Every row gives one point. To make a cloud, some directions were put in groups of two or more. Within a group, all points are equally far from the middle, so they leave a hole (a ring in 2 directions, a hollow ball in 3). The other directions are filled evenly. Then the cloud was stretched, turned, moved and blurred a little. Count the holes, and give their numbers of directions, smallest first.

Cloud (22 x 3)
[[-0.9 -5.0  3.2]
 [-1.6  0.1  5.1]
 [ 0.6 -4.1  7.3]
 [-2.4 -2.8  6.4]
 [-4.2  3.5 -0.2]
 [ 0.0 -2.9  6.6]
 [ 1.4  2.9  1.7]
 [ 0.7 -2.3  0.6]
 [ 3.4 -3.7  4.3]
 [-7.8  0.9  6.5]
 [ 0.9 -3.2  9.1]
 [-7.4  1.0  5.5]
 [ 2.9  1.0  1.9]
 [-1.1 -6.6 -0.3]
 [-3.8  0.6 10.5]
 [-8.5 -2.8  3.4]
 [ 1.3  1.2  0.4]
 [-5.4 -0.9  7.3]
 [ 3.7 -1.0 -2.5]
 [-5.5  1.0 -3.6]
 [ 0.4 -7.6  2.3]
 [-8.4 -4.0  2.8]]
Holes: 0

Cloud (29 x 4)
[[-3.6  4.3  2.6  4.7]
 [ 0.8 -4.4 -2.7 -6.9]
 [-1.0 -4.8 -8.7  3.1]
 [ 4.1  1.8 -7.2  3.2]
 [ 3.8  6.1 -0.3  1.4]
 [-5.2  1.0 -1.3  5.9]
 [ 4.7 -5.9  2.2 -2.2]
 [-4.5 -4.4 -4.6  4.4]
 [ 4.0 -6.9  2.5  0.8]
 [ 3.5 -7.0  3.9  3.0]
 [ 5.4 -4.3 -7.9 -2.5]
 [ 0.0  1.3  3.2 -5.3]
 [ 7.5 -3.8  2.4  0.0]
 [ 6.7  4.2  0.2  0.6]
 [-6.5 -2.8  5.0  1.2]
 [ 2.8 -3.0 -3.5 -7.6]
 [ 4.5 -1.9 -4.5  4.0]
 [-6.5  1.6 -3.8  3.6]
 [ 7.1  3.3  3.2 -1.7]
 [-6.7 -4.1  3.1  2.4]
 [-4.9  3.2  5.3  2.4]
 [-6.1  2.3  1.1  3.2]
 [-1.1 -7.8 -2.5 -1.5]
 [-2.4 -1.2 -4.5 -8.0]
 [-3.3  1.8 -0.8  6.7]
 [ 0.9 -3.6  0.6  7.2]
 [ 4.6 -0.9 -3.8  4.6]
 [-2.3 -7.1  4.8 -0.8]
 [-7.1 -3.7 -2.0  2.9]]
Holes: 1 (3)

Cloud (73 x 8)
[[ -7.0   3.5   1.2  -1.8  -1.3   3.9  -3.2  -1.8]
 [  7.7   2.2  -7.0   2.3  -2.1  -3.4   6.5   4.0]
 [ -7.3   3.1   9.6  -4.2  -0.8   2.0   0.1   6.8]
 [  7.6   1.8   5.2   1.7   0.9  -5.0   0.1  -3.7]
 [  0.4   3.7   5.2  -4.0  -2.5   5.8  -5.8  -0.4]
 [ -5.2   0.1  -4.9  -4.7  -5.2   0.4   4.0   5.9]
 [  1.8   5.9  -1.2  -2.3   6.7  -0.6   2.8  -3.0]
 [ -7.4  -2.4   3.3   0.4   1.5  -5.6   3.1   0.3]
 [ -0.4  -2.5   2.3  -5.5  -5.3  -3.5   5.3   5.8]
 [  2.9   5.0  -0.2   2.6   1.3  -3.3  -4.9   0.0]
 [ -2.6  -0.7  -0.2  -4.2  -2.6  -3.8  -5.6   5.4]
 [  4.2   3.2  -0.4  -5.3  -1.4  -1.7   6.7   8.0]
 [  5.6  -1.2  -0.5  -1.4   4.8  -9.2   1.8   3.9]
 [  6.6   2.9  -4.1  -2.2   6.0  -3.5  -0.8  -0.5]
 [ -0.5   5.7   9.1  -3.9  -4.5   0.2   3.2   6.2]
 [  2.5  -3.6   2.8  -0.4   9.0  -4.1  -3.4   4.7]
 [ -7.5  -6.7   5.2  -0.8  -1.8  -1.3  -1.4   5.2]
 [  5.0   5.0   8.4  -5.1  -2.8   1.1  -3.4  -2.1]
 [  2.6   5.0  -0.8   1.9  -2.8   3.0   4.5  -4.9]
 [  5.4  -2.4  -5.2   1.0  -9.6   4.6   2.0   2.3]
 [  4.1  -1.8   5.4  -5.5   4.7   4.3  -1.8   5.9]
 [ -0.6   4.0   8.5   3.7   0.4  -3.1   4.1   4.9]
 [ -1.1  -1.7  -4.8   0.6   0.6  -1.0  -4.9   0.8]
 [  2.7  -2.1  -3.0  -5.1   6.6  -6.6   3.5  -0.4]
 [ -2.9  -7.0   6.7  -4.7  -1.5   3.4  -4.5   1.3]
 [  2.3  -3.7   2.8   1.2  -9.4   0.9   3.1   4.1]
 [  0.9  -3.3  -3.4  -7.6  -1.4   5.9   0.8  -0.3]
 [ -3.3  -5.9   3.8  -3.6  -2.1  -1.6  -6.2   2.1]
 [ -1.6  -1.5  -3.4  -5.9  -7.0  -2.3   4.4   0.0]
 [  0.9  -2.2  -6.5   0.7  -0.2  -0.2  -2.8  -0.6]
 [  1.8   3.7  11.1  -5.6   8.0  -4.2  -3.4  -1.7]
 [ -1.4   0.8   0.1  -5.7  -0.4   0.8  -7.5   1.9]
 [ -1.4   2.1   9.9   3.9  -0.6  -2.3   0.5   3.7]
 [  0.2   5.6   3.8  -4.9  -7.8   0.3   7.8   0.3]
 [ -0.2  -6.0   5.2   0.2  -3.7   3.4  -3.9  -0.5]
 [  3.1  -2.8   0.8  -4.4  -3.2   7.9  -2.9   3.6]
 [ -7.6   4.2   6.3   2.1  -1.2  -3.8   1.3   5.7]
 [ -3.1   1.5   8.4  -2.4  -6.1  -4.8  -0.7   2.0]
 [ -1.7  -2.3  -1.1  -8.4   0.4  -5.1   2.0   2.0]
 [ -0.6   2.5   3.1   0.0   8.7   0.8  -2.2   0.4]
 [ -1.9   3.0   1.5   0.4  -2.9   6.7  -4.2  -0.5]
 [  4.0  -3.5  -0.6   1.5  -1.1  -4.5  -2.4  -2.0]
 [  3.9  -1.3   4.7  -3.2   3.7   2.3  10.6  -1.5]
 [  7.5  -2.6  -2.0   3.6  -6.8  -1.2   3.3   2.7]
 [  8.9  -5.0   2.0  -1.2   4.8   2.2   1.3  -2.8]
 [ -2.2  -0.7   0.2   0.0   1.7  -7.6   3.6  -2.4]
 [ -1.6   3.8   7.5  -4.8   8.1  -4.3   1.5   7.2]
 [ 10.0   6.6   5.6  -0.3   4.3  -3.2  -1.7  -0.7]
 [  5.0   1.4   4.2  -2.6   6.1   3.8   3.9   6.1]
 [ -3.3  -5.1   1.1   1.9   2.5  -3.9   3.4   7.3]
 [ -1.6   2.5   8.0   1.9  -3.9   5.1  -3.3   2.9]
 [ -6.2  -6.4   0.2   0.8   1.4   0.2   4.3   4.6]
 [  7.8   2.1   0.8  -3.7   0.7   2.0   6.9   7.0]
 [  0.5   6.0  -2.6   2.2  -4.6   4.1   4.8  -1.7]
 [ -1.0  -3.6   0.6  -1.8  -5.3  -4.4  -3.8   4.1]
 [ 10.7  -0.3   0.3   0.3   1.5  -4.9   4.1   6.5]
 [ -7.0  -6.7   6.8  -3.0  -2.1  -0.6  -1.9   5.1]
 [  1.3   4.4  -1.6   1.2  -2.9   0.8   4.9  -5.9]
 [  2.2   4.1  -1.9  -1.0  -6.8  -1.4  -4.9   3.3]
 [  9.6  -0.7  -1.4  -6.6  -1.1  -0.2   6.6  -4.0]
 [ -0.8   6.7  -0.8  -1.7   6.6  -4.4   3.7  -0.8]
 [  4.2   6.6   3.9  -4.3  -8.3   2.1   4.9  -1.0]
 [  3.4  -1.2  -1.3  -7.0  -0.1  -5.3   7.6   3.0]
 [  3.8   4.5  10.1  -4.9   0.7   1.3  -5.1   1.7]
 [ -6.9  -4.2   1.4   0.7  -0.9  -1.6  -2.0   9.0]
 [ -5.6  -4.8  -4.2   0.2  -3.7   1.9   6.6   4.0]
 [ -0.8   0.8   4.3  -6.8   9.5  -2.0  -3.9   3.7]
 [ -1.1  -4.1   3.7  -5.8   9.5  -3.1   1.2   5.8]
 [ -9.3  -1.3   1.9  -1.3  -3.1  -3.9   3.6  -0.2]
 [  1.6   7.0  -4.2   1.8  -8.9   1.2   3.5   2.5]
 [  9.2   5.5   1.1   1.8   1.3   2.4   5.9   3.4]
 [  1.6   3.8  -5.1  -6.6  -4.1  -1.0   2.2   2.6]
 [-10.0   4.6   6.4  -5.6  -1.1  -1.6   1.7   3.6]]
Holes: 3 (2, 2, 4)
